Each row is a point. The window is the flat piece filled in between its corners: a triangle in 3 columns, a solid with four corners in 4, and so on. A path goes straight from each point to the next, and from the last back to the first. List the points from which the path goes on through the window.

Window, 4 rows:
[[ 0.05  0.49 -0.35  0.03]
 [ 0.82 -0.26 -0.05  0.11]
 [-0.28  0.06 -0.52 -0.34]
 [ 0.42 -0.74  0.74 -0.25]]
Path:
(1): [ 0.03  0.05 -0.15  0.18]
(2): [-0.44 -0.12 -0.27  0.26]
(3): [ 0.05  0.21 -0.10 -0.67]
(4): [ 0.97  0.10  0.03 -0.53]
(5): [ 0.55 -0.34 -0.12  0.27]
(6): [-0.25 -0.02 -0.41  0.22]
(7): [ 0.16  0.47 -0.32 -0.55]
(8): [ 0.02 -0.06 -0.11 -0.57]
(9): [-0.44 -0.26  0.02  0.31]
(10): [ 0.62 -1.01  0.58  0.48]
(11): [ 0.74 -0.37  0.72 -0.44]
(12): [ 0.22  0.25 -0.08 -0.36]
Through the window after points: 4, 6, 12

Window, 8 rows:
[[-0.36  0.23 -0.71 -0.99  0.75 -0.21 -0.71  0.01]
 [ 0.77  0.44  0.55 -0.34 -0.08 -0.38 -0.03 -0.10]
 [ 0.13  0.09 -0.09 -0.45 -0.21  0.31  0.60  0.04]
 [ 0.44 -0.69  0.45  0.25  0.03  0.49 -0.09  0.23]
 [-0.97 -1.21 -0.33 -0.81  0.54 -0.76 -0.26  0.96]
 [ 0.50 -0.43 -0.40  0.42 -0.67  0.34 -0.02 -0.05]
 [-0.41  0.11 -0.25  0.28  0.95 -0.21 -0.01  0.12]
 [-0.84 -0.07  0.17 -0.23 -0.50  0.17  0.18  0.56]]
Path:
(1): [ 0.16 -0.13  0.13  0.20 -0.33  0.13  0.29  0.89]
(2): [-0.19 -0.54  0.37  0.19 -0.30  0.22  0.22  0.07]
(3): [-0.10 -0.63  0.00 -0.53  0.31 -0.16 -0.07 -0.73]
(4): [-0.02  0.14 -0.61 -0.28  0.48 -0.16 -0.12  1.02]
(5): [ 0.38 -0.20  0.05  0.01  0.10  0.29 -0.21  0.68]
(6): [-0.03 -0.62  0.08 -0.12  0.10  0.17 -0.13 -0.38]
(7): [-0.10 -0.28 -0.11 -0.51  0.01  0.06  0.25 -0.61]
(8): [ 0.01  0.34 -0.43 -0.43  0.23 -0.01 -0.37  0.81]
(9): [ 0.10  0.15 -0.14  0.06 -0.38  0.24  0.06  0.80]
(10): [-0.60 -0.52  0.05 -0.18 -0.37  0.11  0.11 -0.18]
(11): [-0.45 -0.35  0.20 -0.07 -0.38  0.11  0.24 -0.60]
(12): [ 0.29  0.12 -0.18  0.14 -0.25  0.36  0.02  0.52]
Through the window after points: 5, 7, 9
